Each row of a before or after table is a point. The points were changed in one or more steps. Then noise was added and the rows were shuffled. The steps act on how far a point lies along the listed directions, d1 being the first. What was done? A step turns or swaps two directions, mirrors them in a line or flattens them onto one, adds a multiple of one to another, or multiplies one. Angles are multiples of 10 degrees, from the lower direction toward the higher: turns from -170 to 170, lines from 10 to 170 but not 90. Use the fewest steps. Two steps may share a direction if one is a turn and the other turns, adds or multiplies; they go together, in the order done. Otherwise the lowest direction goes first.
In the rows, zero is written as 100.

Directions:
(1): [115, 151]
(2): [151,  85]
Before:
array([[ 81, 111],
       [ 98,  54],
       [101, 123],
       [113, 143],
       [ 75, 114],
       [ 59,  18],
       [ 62,  76],
       [195,  86],
       [ 68, 110],
       [136, 140],
       [110, 103]])
After:
array([[109, 100],
       [131,  99],
       [ 73, 103],
       [197,  90],
       [ 79, 100],
       [107, 101],
       [ 99, 101],
       [ 68,  99],
       [ 64, 104],
       [102, 101],
       [ 66, 106]])
Steps: flatten d1 and d2 onto the line at 80 degrees

Directions:
(1): [ 59, 131,  49, 120]
(2): [109,  96, 119, 172]
Before:
array([[ 65,  91,  74, 105],
       [105,  84,  79, 141],
       [148,  94, 148, 113],
       [103,  80, 106,   5],
       [126,  85, 128, 118],
       [110,  93,  98,  96],
       [ 89, 104, 100, 150],
       [172,  70, 188, 146],
       [103, 121,  85,  82]])
After:
array([[115,  85, 132, 133],
       [167,  72, 170,  25],
       [139, 100, 128,  49],
       [ 95, 128,  82, 107],
       [ 78,  84,  91, 133],
       [105,  98,  90,  93],
       [125,  69, 104, 123],
       [126,  87, 123,  74],
       [ 53, 120,  45,  41]])
Steps: turn d1 and d2 by 60 degrees

Directions:
(1): [ 53, 150,  43,  92,  96,  79]
(2): [128,  85,  79, 150,  52,  52]
(3): [113, 170, 153, 122,  97,  88]
(4): [155, 126,  76,  55,  62, 126]
Before:
array([[ 83, 103, 135, 107, 120, 114],
       [ 94, 102, 131,  92, 120, 113],
       [ 84,  68,  71, 126, 102,  80],
       [ 78, 114,   5,  80,  83,  87],
       [107,  67, 100, 119,  85,  83],
       [ 86, 131, 117, 122,  96,  78],
       [122,  71,  98,  76,  77, 109],
       [123, 125,  96, 121,  69,  82],
       [ 93,  57,  84, 110,  96,  71]])
After:
array([[120,  84,  92, 114,  70,  64],
       [ 42, 125,  48, 140, 108,  48],
       [111, 116, 126,  82, 102, 118],
       [104,  99,  76,  64,  87, 117],
       [ 86,  68,  69,  82, 104, 113],
       [ 84,  69, 130, 119, 100,  82],
       [117, 101,  76, 131,  73,  71],
       [122, 121, 116,  84,  89, 126],
       [116,  71,  95, 109,  80,  86]])
Steps: turn d3 and d4 by 150 degrees; turn d2 and d3 by -60 degrees

Directions:
(1): [119,  78,  72, 102,  63, 174, 152, 103]
(2): [148,  30, 127, 100, 116, 103,  72, 148]
Before:
array([[138,  72,  98, 103,  75, 131, 132, 137],
       [100,  73, 114, 103,  99,  92,  84, 114],
       [137,  41, 122, 127, 116,  96,  82, 150],
       [118,  50, 128,  94, 107,  84,  66, 125],
       [ 28, 195, 102,  85, 114,  55, 125,  62],
       [ 71, 145,  88, 120, 122,  57,  73,  63],
       [123,  68, 118,  95, 121,  80,  86, 129],
       [ 92,  81,  90, 108,  97, 124, 116, 108],
       [106,  96, 112, 108, 100, 100, 116,  92],
       [113,  82, 121,  97, 129,  96,  74, 126],
       [ 51, 162, 101, 101, 104,  60,  98,  66],
       [144,  52, 119,  97,  99, 127,  92, 138],
       [ 97, 101, 119,  90, 124,  68,  69, 114],
       [122,  60, 126,  98, 127,  98,  82, 125]])
After:
array([[ 72, 141,  87,  96, 106, 106, 114,  81],
       [ 73, 145,  86,  91, 101,  86, 121,  77],
       [ 63, 144,  98,  95, 110,  90, 112,  67],
       [ 67, 160, 108,  96, 111,  62,  82,  77],
       [ 87, 123,  76,  91,  87, 126, 128,  88],
       [ 69, 117,  99, 102,  85,  97, 101,  89],
       [104,  97, 115, 108, 102,  92, 108,  94],
       [129,  71,  68, 124,  82, 162, 129, 100],
       [125,  55,  96, 103,  74, 164, 134, 129],
       [ 55, 138,  90,  96,  86,  86, 108,  63],
       [148,  36, 105,  90,  85, 174, 155, 153],
       [ 95, 130, 122, 100, 116,  36,  81, 109],
       [ 83,  90, 103, 103, 117,  82,  85, 106],
       [ 56, 160,  89, 126, 105,  66, 105,  71]])
Steps: turn d1 and d2 by 150 degrees

Directions:
(1): [ 70, 127,  63,  51,  94,  94,  61,  70,  59,  31, 135]
(2): [130, 161, 107,  95, 164, 111,  82,  72,  85,  99,  27]
Before:
array([[103,  76,  92,  95,  68, 103,  98, 108,  93,  97, 131],
       [107, 137, 110,  93, 135, 105,  79,  90,  88,  83,  67],
       [ 97,  98,  93,  98,  85,  94, 110, 102, 102, 107, 111],
       [ 97, 100,  89,  88,  88,  93,  94,  98,  87,  74, 105],
       [ 87, 113,  96,  64, 113,  98,  65,  84,  81,  60, 112],
       [101, 103,  97,  85, 104,  97,  88, 103,  86, 105,  90],
       [ 90,  81,  93, 109,  91,  89, 113, 119, 106, 104, 124],
       [ 62, 131,  50,  42,  95,  95,  62,  71,  57,   5, 146],
       [ 87,  81, 106, 105,  82, 100, 113, 107, 110, 102, 119],
       [105, 121, 108, 106, 106, 104, 101,  94, 114, 103,  75],
       [ 89,  83,  84,  97,  73,  97,  91,  95,  92,  87, 141]])
After:
array([[100, 121,  88,  91, 129,  94,  91,  95,  86,  85,  95],
       [ 89, 121, 101,  88, 116, 102,  95,  86,  93,  85,  89],
       [150, 113, 138, 149, 157, 116, 136, 117, 140, 160,  16],
       [105, 117,  90,  92, 101,  95, 100,  92,  94, 100,  92],
       [116, 105, 110, 108, 105,  96, 107, 105, 103, 106,  71],
       [123, 119,  97,  88, 115, 111,  85,  87,  80,  94,  80],
       [ 99,  87, 105,  95,  94,  95,  97, 111,  98, 115,  97],
       [121, 125, 100, 106, 130, 108,  90,  84,  92, 109,  74],
       [ 94,  68, 123, 123,  79, 101, 117, 130, 122, 122, 114],
       [120,  89, 136, 114, 122, 105, 107, 116, 126, 132,  70],
       [ 88,  96, 101, 104,  74,  98, 109, 107, 115,  97, 115]])
Steps: turn d1 and d2 by 150 degrees

Directions:
(1): [ 78,  40,  91,  82,  57,  95,  83,  94, 180,  71,  81,  56]
(2): [107,  40,  90, 141, 147, 121,  81, 102, 113,  96, 187, 112]
(3): [195,  93,  75,  58,  87,  73, 131,  61, 105, 115, 129,  81]
Before:
array([[ 75, 141, 103,  96, 117, 116, 106, 113,  73, 108,  67, 120],
       [153, 125,  84,  87, 103,  83, 122,  83,  92, 107, 132, 111],
       [ 79, 137,  99, 104,  96, 103, 109, 102,  77, 108,  89, 114],
       [ 54, 114, 112,  97,  69,  96,  83, 122, 118,  75,  38,  81],
       [ 71, 108, 103,  96, 111, 112, 103, 104,  81,  95,  82, 113],
       [116,  90,  90,  93, 116, 107,  95,  97, 100, 115, 127,  83],
       [ 64,  75, 109,  94,  75, 101,  93, 103, 133,  83,  73,  81],
       [121, 167, 116,  81, 101,  91, 111,  93,  34, 133,  87, 124],
       [138,  87,  85, 106, 135,  94, 109,  83,  95, 117, 106, 112],
       [ 72,  67,  97, 101,  86, 107,  79, 109, 132,  83,  73,  97]])
After:
array([[ 72,  96, 117, 139, 141, 120,  94, 115,  72, 104, 133, 128],
       [167, 105,  69,  56,  66,  68, 125,  67, 131,  96, 113,  80],
       [ 59,  66,  91, 118,  91, 115,  85, 101, 136,  85, 121,  92],
       [126, 132,  96,  62,  89,  90, 111,  93,  83, 122,  76,  78],
       [ 78, 110, 106, 132, 133, 118,  87, 119,  65, 104, 101, 139],
       [ 98,   6,  87,  89,  77, 101,  67,  83, 180,  82, 143,  59],
       [ 46,  47,  93, 117, 120, 133,  71, 118, 151,  79, 110,  94],
       [ 50,  46, 106, 175, 157, 138,  54, 136, 107,  76, 171, 121],
       [ 51,  74,  99, 108, 111, 122,  86, 110, 108,  84,  96, 105],
       [146, 110,  87,  70,  93,  75, 120,  74, 103, 112,  51,  90]])
Steps: multiply d2 by 2; turn d1 and d2 by 160 degrees; multiply d3 by 1.6

Directions:
(1): [ 94, 148,  40,  87,  90, 145,  97, 113, 119, 144,  89, 148,  23,  73]
(2): [100,  48,  77,  97, 121, 113, 126,  82, 145,  80, 123,  21,  27, 117]
(3): [182, 109,  83,  65,  38, 110, 104,  82,  82, 139, 105,  43, 123,  63]
(4): [ 60, 139,  23,  72,  99,  92, 131,  44, 130,  67,  81,  89, 156, 114]
(5): [122,  60,  90,  43,  74,  80,  37,  51, 102,  95, 118, 150,  82, 161]
(6): [116, 125, 100,  49, 134,  99, 129, 108,   8,  62,  56,  86,  63, 128]
Before:
array([[110, 119, 128, 125,  77, 100,  72, 153,  85, 147,  84, 174,  92,
         96],
       [ 96, 122, 113,  80,  98,  79, 128,  93,  75,  83,  81,  76, 126,
         97],
       [126,  99, 117, 112,  67, 101,  80, 123, 117, 149, 121,  87, 107,
         62],
       [ 33, 110,  61, 104, 148, 105, 133,  69,  86,  48,  96, 105, 107,
        140],
       [137, 114, 110,  65,  97, 113, 110, 106,  46,  98,  55,  87,  93,
         86],
       [108, 144,  57,  68, 125, 119, 135,  73,  90,  89,  89,  97,  83,
        104],
       [107, 156,  50,  46, 107, 108, 160,  83,  64,  87,  55,  82, 160,
         96],
       [ 92, 124, 158, 168, 106, 110,  86, 173,  99, 145,  93, 143,  56,
         39]])
After:
array([[ 80,  55,  85,  78, 121,  83,  96,  44,  78,  50, 121,  91, 115,
        170],
       [ 89, 124, 113, 131,  94, 108,  94, 139, 117, 142, 105, 109, 103,
         59],
       [127, 118, 133, 107,  79,  95,  73, 150,  64, 142,  78, 165,  88,
        103],
       [107, 114, 113,  83, 126, 119, 130, 120,  57,  87,  51,  78,  78,
         81],
       [ 83, 106, 118,  84, 152,  84, 165, 107,  55,  49,  69,  60, 165,
        123],
       [120,  83, 135, 100, 142,  91, 127,  88,  74,  65, 111,  59, 107,
        117],
       [ 78, 111, 152, 136, 109, 100,  55, 150,  96, 131,  91, 193,  33,
         85],
       [ 73, 131,  95,  80, 113,  86, 136,  89,  89,  77,  75,  86, 105,
        107]])
Steps: mirror d1 and d4 in the line at 120 degrees; turn d2 and d6 by -20 degrees; turn d3 and d5 by -70 degrees

Directions:
(1): [118,  72,  53, 112,  80, 146,  71, 100,  60, 151, 124,  36, 134,  61,  40,
  72,  77, 155, 136,  98]
(2): [102, 113,  81,  53, 114,  88,  32,  62,  58, 121,  92, 103, 136,  89, 133,
  64, 195,  93,  52,  70]
(3): [100, 128, 131,  75,  73,  99, 151, 100,  83, 113,  56, 136, 195, 106, 104,
 106,  62, 129, 109,  18]
Before:
array([[ 90, 127, 150,  81, 123,  48, 125,  89, 134,  58,  78, 173,  70,
        136, 149, 105, 109,  47,  58, 121],
       [ 72,  89,  68,  83, 110,  99,  43,  78,  82, 121, 118,  90, 107,
        103, 107,  76, 161,  79,  80, 109],
       [ 87, 120, 108,  60, 113,  83,  70,  63,  87,  93,  72, 130,  96,
        123, 151,  68, 190,  92,  39,  73],
       [114,  70,  58,  98, 126,  98,  45, 101,  92, 115, 121,  73,  46,
        110,  91,  95, 140,  81,  95, 167],
       [ 89, 150, 133,  62, 121,  73, 143, 103,  94,  58,  59, 169, 119,
        140, 167, 115, 131,  68,  89,  61],
       [107,  72,  33, 111,  88, 161,  37, 111,  47, 138, 146,   5,  75,
         38,  32,  60, 125, 137, 115, 129],
       [106, 110, 107,  82, 115,  82,  87,  82, 115,  83,  84, 100,  95,
        102, 103, 103, 147,  98,  71,  95],
       [ 96,  87,  57,  89,  87, 102,  48,  75,  78, 146, 125,  61,  78,
         74,  77,  68, 154, 104,  82, 125]])
After:
array([[115,  80,  40, 123, 112, 143,  62, 122,  76, 112, 144,  35,  50,
         79,  69,  86, 114, 115, 144, 164],
       [121,  68,  53, 102, 105, 127,  32,  79,  58, 145, 138,  49, 101,
         65,  54,  42, 103, 128, 102, 146],
       [ 70, 167, 162,  52, 100,  64, 152, 113, 106,  50,  51, 176, 121,
        123, 170, 118, 137,  57,  41,  33],
       [108, 113,  92,  42, 110,  72,  77,  87,  68, 129,  65, 136, 146,
        128, 130,  95, 153,  89,  69,  68],
       [110,  95,  85,  99, 110,  95,  74,  81, 111,  96,  99,  75,  88,
         90,  87,  92, 143, 109,  81, 115],
       [ 62, 105,  92,  76, 121,  78,  62,  82, 106,  99, 103, 122,  97,
        119, 127,  96, 159,  52,  68, 107],
       [ 74, 125, 115,  63,  95,  56,  98,  76, 115, 104,  76, 140,  92,
        115, 136,  96, 159,  67,  50,  91],
       [ 90,  83,  73, 105, 114, 102,  37,  71,  99,  98, 122,  75,  18,
        107, 106,  64, 178,  96,  68, 145]])
Steps: turn d1 and d2 by 150 degrees; turn d2 and d3 by 120 degrees

Directions:
(1): [ 88,  75, 114,  32,  95, 125, 127,  72, 160, 136, 102,  22, 114, 170, 142,
 111,  97,  59, 111, 149, 115, 132, 106,  59]
(2): [ 62,  57, 116,  58, 134, 153,  55,  73,  96, 104,  17, 169,  98,  46, 130,
  92, 120,  70,  72, 150,  91, 115, 109, 118]
(3): [ 44,  78, 149,  89,  99, 101, 119,  86,  96,  48, 107, 102, 129, 100, 128,
  68,  61, 123,  88,  19,  21, 145, 144,  56]
(4): [ 51, 155,  87,  98, 102, 103,  93, 151,  46, 126,  87,  79, 170,  89,  68,
  30, 145, 116,  95, 137, 126, 127, 101,  34]
(5): [ 79,  91,  69,  89,  85, 107,  60, 128,  66,  48, 151,  95, 111,  83, 195,
  96, 112,  35, 124,  76, 152,  40, 127,  86]
Before:
array([[129,  90,  64, 121,  89,  87,  83, 110,  94,  47, 152, 115,  84,
         63, 157, 126, 104,  67, 100,  75, 119,  45, 104, 133],
       [104, 195,  91, 156,  72,  77, 106, 180,  47, 128, 122,  81, 157,
         92,  18,  48, 137, 138, 121,  91, 140, 110,  46,  50],
       [ 62,  49, 151,  30, 105, 149, 112,  31, 147,  81,  93,  85, 103,
        123, 169,  91,  71,  50,  74,  84,  53, 174, 141,  64],
       [ 55,  58, 155,  62, 114, 127, 119,  55, 132,  85,  51, 136, 116,
        100, 108,  68,  92, 129,  73,  94,  53, 145, 122,  52],
       [141, 137,  97, 118, 111, 105, 119,  96, 119, 133,  92,  67, 110,
        116,  29, 115, 109, 135, 102, 124, 116, 102,  90, 104],
       [118, 147,  76, 155, 108, 116,  90, 114,  73, 139,  75, 134,  99,
         70,  26,  95, 125, 155,  62, 126, 116, 115,  66, 123],
       [157, 106,  74, 149,  77,  39,  98, 119,  67,  63, 179, 108,  89,
         96, 122, 128, 115, 102, 135,  44, 137,  10, 126, 122],
       [ 86,  92,  87, 108,  97,  97,  93, 123,  87, 152,  74,  96, 123,
        104,  87,  99, 142, 110, 106, 136, 139,  75, 110,  57]])
After:
array([[ 85,  83,  90,  94,  91,  96, 105, 118, 102, 151,  86,  74, 125,
        120,  99, 105, 132,  99, 113, 134, 140,  79, 116,  47],
       [102,  32, 114,  69,  97, 123,  94,  53, 142,  55, 106, 134,  68,
        104, 182, 127,  90,  60, 105,  86, 117,  65, 119,  97],
       [122, 143,  87, 155,  82,  53, 129, 130,  84,  70, 153,  88, 121,
         84,  64,  86,  96, 146,  93,  49,  75, 101,  95,  95],
       [166,  60,  85,  99,  87, 112,  87,  51, 139,  65, 149, 115,  24,
        101, 160, 165,  75,  31, 107,  71, 124,  61, 102, 162],
       [ 35, 117, 104,  85, 111, 157,  76, 111,  71, 112,  70, 109, 154,
         78, 112,  52, 128, 104,  60, 125, 105, 147, 116,  48],
       [ 61, 119, 154,  49,  97, 137, 129, 100, 135, 163,  52,  54, 165,
        140,  64,  59, 115, 105,  97, 147,  83, 195,  69,  20],
       [127, 139, 127, 150,  92,  36, 150, 106,  75, 117, 116,  99, 132,
        108,  13,  77, 106, 194, 100,  53,  53, 120, 116,  81],
       [ 98, 113, 108,  82, 135, 143,  84,  85, 102, 124,  41, 112, 126,
         75,  61,  94, 127, 106,  85, 148, 111, 115, 105,  97]])
Steps: turn d1 and d3 by -60 degrees; turn d1 and d4 by -70 degrees; turn d2 and d5 by 90 degrees
